Rows are points. Any point is a mix of the corners, with weights that add up to 1. It lies inside the corners' shape when no weight is negative. Say inside or outside, and name the corners with a negative weight.

Corners:
(1): [-5.0  1.8]
(2): [ 4.8 -4.4]
(3): [0.8 1.2]
Points:
[ 3.4 -1.4] => outside (1)
[ 3.7 -1.7] => outside (1)
[0.7 1.0] => inside
[ 5.2 -3.9] => outside (1)
[ 0.6 -2.1] => outside (3)

Corners:
(1): [ 5.6 -1.2  4.0 -4.4 -2.0  3.4  3.2  3.5  2.9]
(2): [-0.1  4.4 -1.0 -1.6 -1.9 -1.8  4.7  0.2  0.9]
(3): [-0.4 -2.4 -4.7 -2.2  3.0 -1.2  3.4  0.3 -3.0]
(4): [ 0.4 -1.8  2.2  4.5 -4.1 -1.8  1.7  1.7  2.4]
(5): [-1.7 -1.3 -4.8  5.7  2.2 -8.5 -0.9 -1.4  7.7]
(6): [-1.9  0.6  1.8  4.1  3.0 -3.2 -0.5 -0.6 -3.7]
(7): [ 1.9  2.9 -1.3  4.6 -2.0 -0.3 -1.4  6.3 -1.6]
(8): [-0.9  0.6 -1.9 -5.8  2.7  4.5 -0.4 -6.0  5.1]
(9): [ 6.1 -3.6 -1.7 -2.8 -1.7  7.5  4.4 -1.7  1.0]
(10): [ 7.7  1.7 -4.6  2.8 -8.2  0.8 -2.0  3.7 -5.1]
Points:
[ 1.8  1.5 -1.6  2.8 -1.6 -0.4 -0.3  3.7 -0.7] => inside
[ 2.3  0.1 -0.1  0.0 -2.3  0.3  2.2  1.0  1.2] => inside
[ 3.4  0.1 -0.6 -0.7 -2.4  1.7  1.4  2.2 -1.2] => outside (5)
[ 2.4 -1.5  0.6 -1.9  0.5  2.4  1.9  0.2  1.9] => outside (2, 10)
[ 1.3  0.1 -2.6  1.1 -0.8 -1.4  0.7  0.1  2.9] => outside (6)
[ 2.9 -0.2  0.5 -2.2 -1.6  2.2  1.9 -1.0  3.2] => outside (3, 7)
[-1.4  1.8 -2.7  2.9 -0.2 -3.6 -0.2 -0.1  1.5] => outside (1, 9)

Corners:
(1): [ 1.4 -6.3 -2.5 -2.1  0.6 -0.6 -2.1 -0.7 -1.4 -5.3 -0.8 -1.0  2.6  0.8
  0.7 -0.4  0.3  0.9 -3.2  9.6]
(2): [-5.4 -0.1 -2.8  2.4  0.1 -4.0 -3.3  2.1 -2.7 -1.2  4.6 -2.9 -6.0  0.3
  0.8 -2.2  0.2 -1.2 -0.8  1.9]
(3): [ 1.0 -0.8  6.8  1.5  2.0  1.4 -2.8  3.0 -2.4 -0.9 -4.3 -0.4 -2.0  1.1
  5.4 -1.6  3.7 -3.6 -0.7 -1.3]
(4): [ 3.3 -2.0  6.4  2.5  0.7  4.6  2.9 -4.2 -2.9 -2.2  3.9 -1.7 -1.7 -3.9
 -2.4 -1.9  1.8  1.3 -1.0 -1.2]
(5): [  4.9  -1.2  -0.3   1.2   2.7   3.9   1.1 -18.9  -4.2  -0.8  -2.5  -1.8
  -3.1   5.5  13.5   0.1  -1.2  -1.3  -3.1   1.0]
(6): [ 1.7 -4.8  1.1 -0.9  3.6  0.8  4.0  2.6  0.8 -0.4  2.1 -3.2  0.2 -1.3
 -0.9  4.5 -0.5 -1.0  2.8 -1.7]
(7): [-2.7 -1.3 -3.7  3.0 -0.2  3.8  1.9  1.0  0.7  1.6 -2.1 -2.1 -2.9 -2.4
 -1.2 -2.7 -1.1 -0.2 -1.0 -0.7]
(8): [-2.7 -1.8 -1.4  2.0 -3.3 -0.8 -2.6 -7.0  1.1 -2.2 -6.8 -3.1 -1.9 -0.5
 -1.2 -1.8 -0.3 -1.4  0.7  0.3]
(9): [ 0.6  9.0  6.6 -0.5  1.7  3.6 -2.2  1.4 -3.0 -2.7  4.9 -4.5  4.0  8.9
 -0.2 -3.8 -1.7 -1.6  1.7 -2.6]
(10): [-0.3 -3.5  0.5  0.3 -2.1  3.6  2.3  0.8 -3.0 -2.7  1.9 -4.7  3.5  3.8
 -2.4 -2.1  1.0 -2.1  0.0 -2.5]
(11): [ 0.1 -3.7  0.8  0.7  1.0 -3.2 -3.3  2.1  0.2 -2.9  2.3  4.5  1.3 -0.8
 -1.4 -2.6 -2.8  0.2  0.7 -0.6]
(12): [-1.1 -0.9 -0.1  4.7  2.6 -2.4  3.0 -1.0  1.0  2.3  2.9  1.9  0.4 -0.3
 -2.8  2.4 -2.6 -1.1  0.1  4.2]
(13): [ 2.3 -1.2 -1.5  1.4 -1.6 -0.6  1.4  3.9  1.0  3.4  5.4 -2.2  3.4 -3.5
 -2.8  1.5  1.3  0.4 -1.2 -2.9]
(14): [-13.1   2.7   4.8   1.0   0.8   3.2  -2.7   5.3  -3.6  -0.3   4.3   0.2
  -3.2  -3.7  -3.5  -0.7  -1.2   2.0   7.0  -2.0]
(15): [ 1.4 -5.0  3.7 -5.1  0.9  2.0 -3.4  3.2  0.4  0.2  1.5  6.7 -3.6  4.5
 -1.7 12.7 -2.8 -1.9  0.8  1.6]
(16): [ 1.4  3.1 -2.2  1.7 -5.7  0.9  3.8  3.5 10.5  4.6  3.3 -1.1 -2.8 -3.3
 -2.4 -1.5  2.7 -0.4  1.6 -1.2]
(17): [-2.7  4.5 -1.5  0.3  2.4  0.1 -1.4 -7.4  2.0 -2.2 -1.8  3.0  4.3 -0.2
 -2.9  0.0  3.5 -0.8  1.7 -3.4]
(18): [-0.1  1.1  1.0  0.9  2.9  2.7  0.7 -2.5 -5.1  4.4  1.4  1.1 -3.6 -0.8
 -3.9 -2.8  0.3  1.3  5.7 -1.8]
(19): [ 2.2 -2.1 -0.7  3.4 -2.8  4.3  0.2  2.2 -2.5 -1.4  0.6 -3.3 -2.7 -2.8
  4.7  1.4 -2.5 -5.3 -0.8 -3.4]
(20): [-3.2 -0.4  0.9 -7.4 -0.8 -1.2  8.1 -0.1 -2.4 -2.7  4.0  2.8 -1.4 -3.4
 -2.1 -0.8 -3.1 -5.3 -2.1  1.3]
(21): [ 0.2 -2.7  3.5 -0.3  4.8  3.4 -0.3 -8.6  0.3 -1.0  0.7 -3.1  3.9 -0.5
 -3.2 -1.9 -1.2 -5.1 -2.0  4.1]
Points:
[-0.1 -1.2  0.9  0.1  0.8  0.6  0.2 -1.9 -1.1 -0.8  1.3 -0.2 -0.4  0.1
 -0.2  0.1 -0.5 -1.4  0.3  0.8] => outside (7)
[-0.1  0.8  0.7  1.6 -0.3  1.4  0.5 -2.3  0.0 -0.2  1.2 -1.5 -0.2 -0.7
 -0.2 -2.6  0.6 -1.0 -0.1 -0.5] => outside (6, 15)
[-0.6 -0.9  0.2 -0.1  1.1  0.6 -0.3 -1.0 -0.8  0.1  0.7  0.2 -1.0 -0.1
 -0.5  0.1 -0.8 -1.2  0.8  0.8] => outside (4, 10)
[-1.3  0.7  0.5  1.7 -0.8  0.2  0.6  3.1  1.0  1.2  2.3  0.4 -1.7 -2.7
 -2.6 -0.2 -0.3 -0.5  1.8 -2.5] => outside (1, 5, 10, 21)
[-1.8  0.3  0.3  1.4 -0.3  0.9 -0.7 -0.2 -1.4 -0.6  0.5  0.0 -2.8  0.3
  0.3 -1.4 -0.1 -0.8  0.7  0.2] => outside (6, 13, 21)
[-1.2 -0.1  1.8 -0.1 -0.7  0.3  0.6  4.7 -0.9 -1.1  3.7  1.4 -0.7 -0.7
 -1.2  0.4 -0.4 -1.4 -0.5  0.0] => outside (5, 6, 8, 18, 21)

Corners:
(1): [-2.0  4.5 -0.2 -2.0 -2.1 -4.5  8.8 -2.9 -3.8 -2.6  1.9 -3.8 -0.4  4.7
  1.6 -1.8 -0.1  7.3  2.0 -1.1]
(2): [ 5.3 -3.2  1.1  2.8  6.1  5.8 -3.3 -2.4 10.8 -2.9 -1.9  1.5 14.7 -1.5
  0.8  1.9 -1.5 -3.2 -5.4 -2.7]
(3): [ -2.4  -3.2   0.6  -0.6  -0.8   2.3  -2.6   1.0  -2.7   2.1   0.3   0.6
  -2.9 -13.6  -1.5   3.0  -5.7  -4.0   2.3   1.2]
(4): [-1.4  3.0 -6.3  8.9  2.8 -1.8 -0.1 -3.6 -3.1  3.1 -0.5 -2.8 -1.9 -3.3
  0.7  3.3 -2.0  0.8 -0.7 -4.0]
(5): [ 0.9 -4.0  2.0 -3.1 -3.9 -2.1  0.4 -1.6  0.6  0.9  0.1 -1.4  1.6  2.8
  0.2  2.2 -5.4  0.4 -2.3  1.5]
(6): [-1.4  0.6  1.2 -1.8  3.7  1.0  1.6  4.6  0.3  1.2  4.9  1.7 -2.6  2.0
 -1.2  1.2  1.6  0.4  2.2  1.8]
(7): [-1.6 -1.7  1.7 -3.5 -1.8  2.9 -1.8 -4.7  0.7  1.6 -0.5  1.1 -1.8  3.3
 -0.4 -8.0 -5.4  5.5  2.5 -3.1]
(8): [ 3.9 -1.6  1.6 -0.5  3.3  0.5 -2.2 -5.1 -1.6  1.4  1.9  0.1  2.4  1.4
 16.7 -1.5 -1.4 -1.2 -4.6 -0.6]
(9): [-3.5 -3.6  1.2 -2.7 -2.8 -2.2  5.2 -5.2 -0.4 -2.0 -1.3  0.9  1.7  1.8
 -1.8 -1.8 -1.4 -0.1 -3.9  1.0]
(10): [-4.7  2.5  1.0  1.3 -2.2 -3.1  0.5 -2.3 -1.7 -0.9  2.6 -0.6 -1.2  2.0
 -0.7  0.7 -2.9 -2.8 -3.7  1.4]
(11): [-0.3 -2.2 -1.4 -0.4  3.9 -0.1  1.2 -2.8 -2.1 -5.5  2.3 -2.9 -4.1  1.5
 -1.7  3.7 -3.4  1.0  0.6  2.2]
(12): [-0.6  0.7  2.1 -2.0  8.5 -2.1  2.2 -0.7 -2.7  0.9  0.1 -5.6 -2.7  2.1
  0.1  3.3 -1.7 -2.1  1.3  1.2]
(13): [-0.8  0.1  1.6  4.4  0.2  2.3 -0.1 -2.6  0.8  3.2  2.4 -3.4  3.2  1.0
 -0.1  0.0 -2.3 -2.7 -0.9 -0.2]
(14): [ 1.8 -0.4  2.1 -2.3 -0.6  3.2  2.1 -2.2 -1.8  1.5 -1.1 -0.6  1.2  0.2
 -2.4  1.9 -3.5  0.6  1.3 -1.3]
(15): [-0.5  1.1  0.6 -1.6 -1.4 -1.9  1.3  4.0 -2.9 -1.9  0.7 -4.2 -4.6  3.5
 -1.5  0.4  1.5  0.2 -2.0  2.8]
(16): [-4.3  0.6  2.7  0.4 -1.5 -0.5 -3.1  1.0 -2.7  2.3 -0.3 -0.7 -0.3  3.1
 -0.7  1.4  3.0 -1.2  0.8  0.7]
(17): [ 0.6 -3.0  0.1 -1.1 -1.5  1.6  0.2 -4.5 -3.3  3.2  0.5  1.5  6.2 -0.5
 -0.8 -2.5 -4.1  1.8 -0.7 -7.1]
(18): [-2.3  2.4 -0.2  7.4 -1.9 -2.1  0.1 -4.8 -2.8  1.9  0.8 -0.8 -1.3 -5.2
 -2.9  3.9  3.5 -4.7 -0.6 -2.7]
(19): [  2.4   0.9 -14.9   0.8  -0.4   2.1  -3.0  -3.2   0.2  -0.3   4.9  -2.9
  -3.8  -4.4   2.5   1.1  -0.5  -2.3   1.4  -0.4]
(20): [-2.6 -1.9 -1.3 -2.7 -2.7  1.5  0.2  1.6 -0.2  0.7  1.3 -2.2 -2.6  2.8
 -3.1  0.6 -3.8 -2.9  2.6 -3.3]
(21): [-2.7  0.3  1.2 -1.6 -2.0 -1.4  2.6 -3.2 -1.2  1.3  3.5 -2.9 -2.7  0.8
 -0.4  5.6  7.6 -1.0 -7.2 -0.1]
Points:
[-0.8 -0.8 -0.2 -1.6  0.6  1.2 -0.1 -1.7 -0.9  1.6  0.9 -1.2  0.1  1.1
  1.1 -1.7 -1.3  1.0  0.1 -2.2] => outside (5, 10, 11, 14, 18)
[ 1.0  0.2  2.8  0.6 -0.9 -1.2  2.4 -3.5 -1.1  1.1 -0.9 -1.8  5.0  2.8
  1.2  1.6 -0.2 -0.1 -4.0 -1.7] => outside (3, 6, 7, 11, 19, 20)
[ 0.2 -0.5 -1.6  1.8  1.5  0.4 -0.8 -3.0 -1.1  1.7  1.3 -1.2  1.2 -1.2
  1.7  1.1 -1.7 -0.1 -0.2 -2.7] => outside (9, 10, 14, 15)
[-1.6  0.4 -0.4 -2.2  0.6  0.4  3.5 -0.9 -2.7  0.3  1.3 -1.9 -2.7  1.1
 -2.4 -0.2  0.0  3.1  1.3  0.4] => outside (2, 5, 8, 10, 18, 20)

Corners:
(1): [ 1.2  1.2  2.6  1.1  1.1  2.6  0.4 -0.8  3.7  4.8 -3.2  1.4  0.3  1.2
 -0.9  0.7 -0.4  0.5  0.7  2.1]
(2): [ 0.0 -1.5  4.2 -2.2  1.9 -2.3 -1.5 -3.1  1.2  4.9  1.2  2.8  3.1 -2.3
  0.1 -5.6 -0.3  0.8 -1.3  1.2]
(3): [  0.6   2.1   4.2  -4.2  -2.6   4.5  -1.7 -14.8   5.2   8.0  -2.3  -1.0
  -3.7  -0.3  -3.2  -1.4   1.7   1.0   2.3   5.4]
(4): [ 0.6  1.6  4.3 -0.6 -3.9  1.4 -1.8  1.4  1.7  4.8 -0.4  0.3 -1.1  0.9
 -1.5 -6.7 -2.5  1.9 -1.2 -2.7]
(5): [ 3.0  1.0  2.7  3.6 -4.2 -2.0  2.8  1.5  2.2 -2.5 -0.8  1.2  6.1  4.2
  1.5  1.1 -1.5  1.0  0.6 -2.8]
(6): [-1.3 -3.4 -2.6  2.3 -2.0  3.8  2.9 -4.3  2.8  1.8 -2.5 -0.6  1.2  3.5
 11.4  2.2  0.2 -2.7  1.4  3.6]
(7): [ 2.3 -1.6  1.0  0.6 -1.9 -3.7 -3.1 -0.6 -2.1  0.4 -0.1  3.9  0.9 -1.6
  0.1 -1.4  7.7  0.9  0.7  1.7]
(8): [ 0.3  0.8  3.0 -3.3  0.2 12.5  1.0 -1.3  1.8  1.8 -1.0 -0.7  5.5  0.6
 -3.2 -2.1  1.1 -0.8  2.8  2.1]
(9): [ 2.7 -0.4 -3.9  5.2  3.0 -1.8 -2.1  0.5 -0.7 -5.4  5.4  3.8 -1.7  4.7
 -4.7  6.7 -1.5 -2.7 -2.1 -3.8]
(10): [  2.8  -3.5 -13.7   3.2  -0.7  -2.6  -1.9   3.5   0.6  -9.7  -4.4   1.3
   0.7   6.2   0.4   4.8  -2.5   0.1  -4.0  -1.6]
(11): [-5.5 -2.7  1.5  6.0  0.1  2.1 -0.5 -0.8  2.2  2.5  1.2 -4.1 -2.6 -0.9
 -1.7 -2.5 -0.1  0.6  2.4  2.8]
(12): [ 0.0 -4.2  2.9 -4.0 -3.5 -1.0  5.0  4.3 -5.3  6.8 -2.9  2.0  0.4 -3.9
 -1.3 -5.5 -3.7  4.2  3.6  2.0]
(13): [ 2.6 -2.7 -6.9 -1.7  2.5 -3.7  3.1  3.4 -1.5  0.1 -3.3  3.4  1.2  1.2
 -4.0 -2.5 -5.2  0.3  2.8 -3.6]
(14): [ 0.4 -2.6 -0.9  8.4  1.4 -2.9 -0.4  3.5 -4.7 -7.5 -1.8  0.4 -0.2  1.0
  2.1  3.9 -2.7 -2.4 -1.3 -5.0]
(15): [-1.1 -3.9 -1.7 -1.9 -3.2  0.3  0.7  2.4  1.3  1.0 -1.8 -7.1 -2.3 -2.9
 -2.5  0.9 -6.6 -2.7  0.2 -0.8]
(16): [-4.4 -0.6 -8.8 -2.7  0.4  1.3 -2.9  1.2 -1.1  3.1 -1.8 -6.8 -3.3 -0.8
 -2.5  4.4 -3.3  1.8  0.1 -2.4]
(17): [-1.9  4.6  6.0 -4.9 -0.5  3.3 -0.8 -2.5  0.4  8.0  0.6 -1.1 -1.6 -1.6
 -2.8 -8.1 -1.6  0.2  2.8  6.8]
(18): [ 2.5 -2.4 -3.2 -2.5  3.5 -3.2 -1.2  0.3 -0.9 -1.1  1.3  1.3 -2.8 -0.2
 -0.2 -0.2 -0.9  3.9 -1.2 -3.1]
(19): [ 2.6 -1.4 -3.7  8.3  2.3  0.2  8.9  3.0 -6.0  5.0 -0.3 -3.2 -0.8 -0.7
 -4.3 -2.8 -6.2 -0.1  0.8  2.0]
(20): [-7.2 -0.4  0.1  0.2  1.6  0.1 -4.6 -2.3  1.8 -0.7  0.1  0.2 -2.4 -0.9
  0.5  1.7  7.7 -0.9 -5.8 -0.1]
(21): [ 1.7 -1.4  4.2 -0.4  0.6  2.5  1.0 -2.9 -0.1  5.9 -1.9 -1.5 -1.6  5.3
 -3.0 -2.0 -0.9 -0.9  2.7 -0.1]
Points:
[ 1.4 -0.5  0.5  1.0 -0.8  1.5  1.3 -0.2 -0.4  2.4 -1.1  0.5  1.1  1.6
 -1.2 -1.5 -1.6  0.3  1.7  0.6] => outside (15, 18, 20)
[ 0.1 -0.4  0.8 -2.3 -0.5  0.3 -1.6 -0.9  1.1  2.7 -0.4  0.3 -0.8  0.4
 -2.9 -1.5 -0.1  1.2  0.3 -0.2] => outside (6, 14, 19)
[ 0.7 -0.7 -1.5 -2.2  0.1  0.7 -0.6  0.2 -0.1  2.7 -1.2  0.0 -0.9  0.1
 -3.6 -1.8 -1.7  0.9  0.0 -0.4] => outside (5, 6, 11, 14)
[-0.2 -0.9  1.2  0.3 -0.3  0.8  0.8 -0.8  0.1  3.2 -0.4 -0.4 -0.4 -0.1
 -0.7 -1.7 -1.3  0.2  0.9  0.3] => outside (10)
[-0.8 -2.0 -1.7  1.1 -0.1 -0.4  0.0  0.9  0.7  0.0 -1.5 -0.2 -0.3  1.5
  1.4  0.4 -2.2 -0.4 -0.4 -0.7] => outside (3, 7, 8, 19)
[-1.5 -1.7 -1.5  0.4 -0.4 -0.6  0.5 -1.1 -0.4  3.0 -2.6 -1.9 -1.1 -0.4
 -0.3  0.1 -1.5  0.2  0.9  1.2] => outside (4, 8, 9, 18)
[ 2.5 -1.6 -5.9  4.0  1.3 -3.1 -1.1  1.7 -0.4 -2.9 -0.4 -1.0 -2.6  2.8
 -4.0  3.6 -3.7  0.6 -0.5 -4.1] => outside (2, 6, 8, 12, 17, 20)
